Each row of a before or after table is a point. One or more steps were done to the points. Then noise was added and the rows were shuffled. The steps act on columns, c1 being the first. Write out the steps. A step turns or swaps two columns, mirrors them in a line or flattens them onto one, adds a multiple of one to another, or multiplies or shifts one. Angles are multiples of 10 degrees, from the lower column toward the higher: turns from -170 to 170, lines from 10 to 170 but not 90. Use the fewest steps. Two steps may share a column if one is a turn and the other turns, adds or multiplies; they go together, in the order done. Otherwise the lowest column goes first.
In the rows, 128 means zero.

Before (14 x 2)
[[124 147]
 [170 141]
 [158 156]
 [159 181]
 [172 122]
 [142 145]
 [102 136]
 [126 136]
 [143  69]
 [167 169]
 [168 166]
 [131 129]
 [124 148]
 [113 125]]
After (14 x 2)
[[168 180]
 [144  50]
 [143 150]
 [159 198]
 [130 131]
 [170 147]
 [172 120]
 [121 155]
 [156 164]
 [167 177]
 [126 138]
 [112 125]
 [102 138]
 [121 154]]
Steps: multiply c2 by 1.3

Before (8 x 4)
[[135 135 146 143]
 [155  73 122 129]
 [ 80 141 140 160]
 [182 156 119 143]
 [ 84 139 137 131]
 [108 150 130 160]
 [126  83  91  64]
 [118  67 155  93]]
After (8 x 4)
[[129 135 146 112]
 [ 97  83  91 184]
 [161 149 130 110]
 [106  73 122 113]
 [186 142 140 124]
 [119  67 156 164]
 [ 87 156 119  88]
 [168 138 138 148]]
Steps: turn c1 and c4 by -150 degrees

Before (14 x 8)
[[183 148 181 121 115 165 140 143]
 [118 120 200 109 129 106 156 151]
 [130 139 123 104 132 152 114 116]
 [143 135 182 113  91 132  95 127]
 [107 157 102  75 133 132 132 154]
 [102 125 122  82 133 166 123 124]
 [151 208 170  93 147  47 172 161]
 [125 164 176 106 104  56 193 143]
 [ 95 127 119  77 142 142 154 137]
 [128  89 166 133 111 123 156 110]
 [162 141 181  88  90 139 137 144]
 [115 151 146  83 114 159 125  86]
 [ 92 158 189 140 100 135 159 132]
 [ 89 151 110 104 109 142 144 125]]
After (14 x 8)
[[126  88  85 132 116 127 196 110]
 [163 143  82 178  91 152 124 142]
 [184 147  76 145 116 170 124 144]
 [118 118  65 157 130 104 166 151]
 [ 96 128 148 179 140 140 155 135]
 [115 152 117 174 113 164 102  84]
 [144 133  73 152  87 143  87 129]
 [129 142 136 154 131 150 102 116]
 [106 156 163 177 133 132 102 153]
 [ 88 151 148 147 111 150 122 126]
 [ 90 159  69 126 100 140 128 132]
 [152 208  93 171 147  43  92 161]
 [127 164  81 159 104  64 158 142]
 [105 126 140 171 133 163 126 124]]
Steps: add -1 times c2 to c7; turn c3 and c4 by 170 degrees; add -0.3 times c5 to c6

Before (13 x 11)
[[104 110 124 183 150 124 140 181  80 116 129]
 [ 91 159 108 107 141 122 146 126  88 108 119]
 [133 152 173 138 163 131 109 140 154 122 165]
 [134 133 134 119 159 141 103 106 149 192 107]
 [143 154 109 148 114 148 145 101 143 167 117]
 [168 132 159 106 125 191  69 101 141 133 106]
 [154  77 175 110 131 121 117 115 144 107  95]
 [172 151 109 114 210 132  99 197 165 150 114]
 [ 79 150 152 118 124 144 116 151 165 104  98]
 [165  52 174 116 125 142 132 127 151 106 159]
 [150 144 117 124 150 129  70  95 164 142 105]
 [127 135 109 128 158 192 123  94 148 130 137]
 [173 123 115 134 126 169  55 119 164 200 158]]
After (13 x 11)
[[132 152 174 131 166 138 108 141 153 178 160]
 [158  79 177 128 134 111 115 114 143  57  92]
 [ 90 158 111 124 142 105 147 126  87  96 122]
 [150 148 121 123 150 126  70  92 162 104 104]
 [165  51 174 110 126 126 133 127 151 152 157]
 [128 135 110  74 160 159 120  93 148 140 132]
 [168 149 105 115 208 117  98 197 168 127 116]
 [144 153 108 121 115 153 150 103 143 153 116]
 [103 108 123 161 149 173 140 182  78 116 134]
 [175 123 115  98 129 154  56 118 164 245 154]
 [134 135 137 109 158 128 102 105 149 161 105]
 [ 83 151 157 110 125 129 118 148 161  62  99]
 [172 133 156  64 125 141  70 101 146 104 100]]
Steps: turn c4 and c6 by 60 degrees; add 1.5 times c11 to c10

Before (10 x 14)
[[139 115 196  71  97 153 150  77 175 141 174 108 123 185]
 [119 105 117 124 104 134 100 111 122 148 121 105 126 173]
 [189 108 172 106 130 105 141  74 172 138 155  92 134 176]
 [125 139 124 160 155 174 133 153  89  52 136 108 185 142]
 [113 110 117 140 129 134 116 108 119  65 152 148 150 116]
 [160 102 170 148 173 169 115 154  96 105 154 115 150  95]
 [123 140 120 131  91 132 120  95 158 106 181  85  87 168]
 [121 119 163 169 163 163  81 127  79  35 106 106 152 104]
 [140 134 140 149 148 173 158  94 101 107 127 130 119 145]
 [127 161 170 100 125  95 128  97 147 173 147 107 123 162]]
After (10 x 14)
[[125 141 118 132  90 131 120 153 158 106 180  83  86  83]
 [109 119 158 169 164 163  81 133  79  35 106 104 152 153]
 [112 160 166 101 125  95 127 153 147 172 147 108 122  90]
 [143 102 179 149 173 168 115 108  95 104 155 116 151 165]
 [135 135 143 148 148 172 159 160 100 107 127 129 119 106]
 [122 105 115 124 103 134 100 137 121 148 119 104 127  82]
 [114 115 196  71  97 154 150 169 175 140 174 108 123  63]
 [172 107 191 106 129 105 141 172 172 138 154  92 134  72]
 [126 140 123 161 154 175 132 101  88  52 135 107 185 118]
 [119 109 111 141 127 134 116 148 120  67 153 148 151 137]]
Steps: turn c1 and c3 by 20 degrees; turn c8 and c14 by 170 degrees

Before (10 x 20)
[[128 188 140  93 153 127 172  66 164 160 168 141 115  87 107 118 169  83
  175 164]
 [108 148 127  89 102  98 165 116 141  88 140 139 108 107  93 144 104 163
  180 164]
 [133 203 145 104 154 152 113 140 158 180 140 107 150 152  93 146 112  78
  166 178]
 [142 115 167 171  96 141  88 155 139  77  68  97 137  88  78 182 140  82
  141 141]
 [105 123  75 164 132 143 106 146 122 175  85 117 123 154 106 183 139 104
   99 144]
 [144 124 166 147 134 127 136 146 141 140 152 114  98 107 152 190 149 143
  149 134]
 [115 113 130  92 164 129 132 164  75 139 162 127 124 127 113 182 124  98
  131 156]
 [ 55 167 157  91 185  90 161 158  93 151  92 175  95 119 145 146 160 177
  150 112]
 [147 178 145 105  97 119 130 106 161 162 153 141 152 119 122 133 119 109
  180  80]
 [136 110  80 112  94 126 173 124 158 116 125 169 164 102  88 139 102 164
  116 139]]
After (10 x 20)
[[165 113 130  93 174 129 133 165  75 138 162 153 124 167 112 182 125  98
  130 138]
 [105 167 157  91 170  90 160 157  94 152  92 128  95 158 146 146 161 177
  150  79]
 [191 113 168 170 111 141  87 156 139  77  68 130 137 128  78 181 142  81
  142 163]
 [185 110  80 112  83 125 172 124 158 115 126 153 164 143  88 139 104 163
  116  93]
 [194 125 166 146 130 127 136 145 141 139 153 127  98 146 152 189 149 143
  149 143]
 [179 189 140  92 167 127 172  66 163 160 169 165 115 126 108 118 169  82
  175 127]
 [158 148 128  89  91  99 165 117 141  87 140 166 107 146  94 144 104 163
  179 129]
 [155 122  76 163 139 143 107 146 122 175  85 140 123 195 107 184 139 103
   98 143]
 [183 203 146 104 170 153 113 140 157 180 139 168 150 191  92 146 111  79
  167 165]
 [197 177 145 106 102 119 130 105 162 162 152  87 151 158 121 133 119 109
  180  99]]
Steps: shift c1 by 50; add -0.3 times c18 to c5; turn c12 and c20 by -70 degrees; shift c14 by 40

Before (14 x 24)
[[164 146 139  91 129  83 140 109 128  78 111 142 141 126 131 113 129 130
  135 162 144 109 164 140]
 [122 154 138 186 150 131 110 138  96  96 136 110 110 184 130 139 150 106
  169 160 134  97 139 190]
 [140 118 120 122 147  66 147 131 159  35 145 157 131  91 128 113 120 132
  129 138  81 113 144 144]
 [180 149 163 132 150 108 122 121 133 161 168  75 147 160 159 160 126 122
  154 139 147  95 114 196]
 [160  61 148 162  79 151 101 149 143 104 126  90  96 139 149  91 157 161
   94 114 112 161 159 108]
 [166 164 186 151 151 108  90 121  94 133 140 109 133 158 168 115 111 156
  175 135 135 117 102 189]
 [142 132 123 112 166  96 121 145 137  84 121 152 130  92 123 119 133 119
  117 109 133 108 128 100]
 [163 156 135 177 164 111 124 112 104 131 135 126 135 189 140 141 132 109
  134 165 127 161 106 185]
 [151  54 146 176 124 140  87 124 158 145 147  93 109 118 157  71 144 165
  130 170 114 140 173  77]
 [112 114 128 119 113 112 104 108 173  55 110 166 151  69 145 120 113  95
  111 148 116 127 153 129]
 [160 161 144 193 157 103 123  98 120 122 151 142 115 189 189 158 138 123
  157 122 169 126 146 189]
 [135 116  93 100 131 100 119 109 145  54 133 146 131  71 104 132 133 142
  161 133 134 145 138 137]
 [123 140 124 105 162 134 136 120 150  50 137 149 128  74 147 114 149 148
  100 156 124 131 154 146]
 [136 120 143 144  97 144  91 127 190 142 144  93  65 114 144  75 112 145
  117 144  96 164 189  84]]
After (14 x 24)
[[133  61 153 114  79 110 101 147 142 102 122  90  98 139 169  92 157 129
   95 115 112 161 160 105]
 [125 164 120  89 149  68  91 121  96 135 163 110 134 158 180 116 110 128
  177 135 136 116 104 190]
 [109 140 130 113 162 132 135 121 151  50 155 151 130  75 137 110 150 130
  101 157 126 133 153 147]
 [137 149 114  55 149  90 124 120 133 158 248  74 145 162 187 162 125 125
  157 139 149  96 116 197]
 [122 119 149 132  97 116  91 127 190 142 179  93  67 116 146  76 109 128
  116 144  97 161 188  82]
 [102 116 111 140 115 127 101 108 172  56  76 165 151  69 129 120 113 126
  111 147 115 127 154 132]
 [124  55 146 143 124 112  90 124 160 145 183  93 112 117 166  73 144 129
  128 172 113 140 172  76]
 [123 157 133 196 150 121 110 140  97  93 153 110 109 185 122 139 148 128
  168 159 132 100 140 193]
 [142 132  95  91 166 126 121 144 138  84 103 152 130  92 137 122 132 127
  115 109 134 109 125 101]
 [135 118  64 105 147 124 152 131 157  34 179 157 131  92 140 110 120 128
  128 135  83 111 145 143]
 [149 116  94  87 126 160 120 109 146  56 145 145 133  69 118 130 133 127
  160 130 135 146 137 138]
 [144 154 109 124 164 117 124 110 104 132 150 124 132 186 161 141 130 128
  131 166 128 159 105 183]
 [151 146  85  39 126 107 139 110 127  83  75 140 140 128 156 115 129 127
  133 159 142 108 163 141]
 [101 159 106 148 157 105 123  98 120 121 198 142 113 185 190 159 134 128
  157 124 170 127 144 189]]
Steps: add -1.5 times c1 to c4; turn c1 and c15 by 50 degrees; turn c3 and c6 by -80 degrees; multiply c11 by 3; multiply c18 by 0
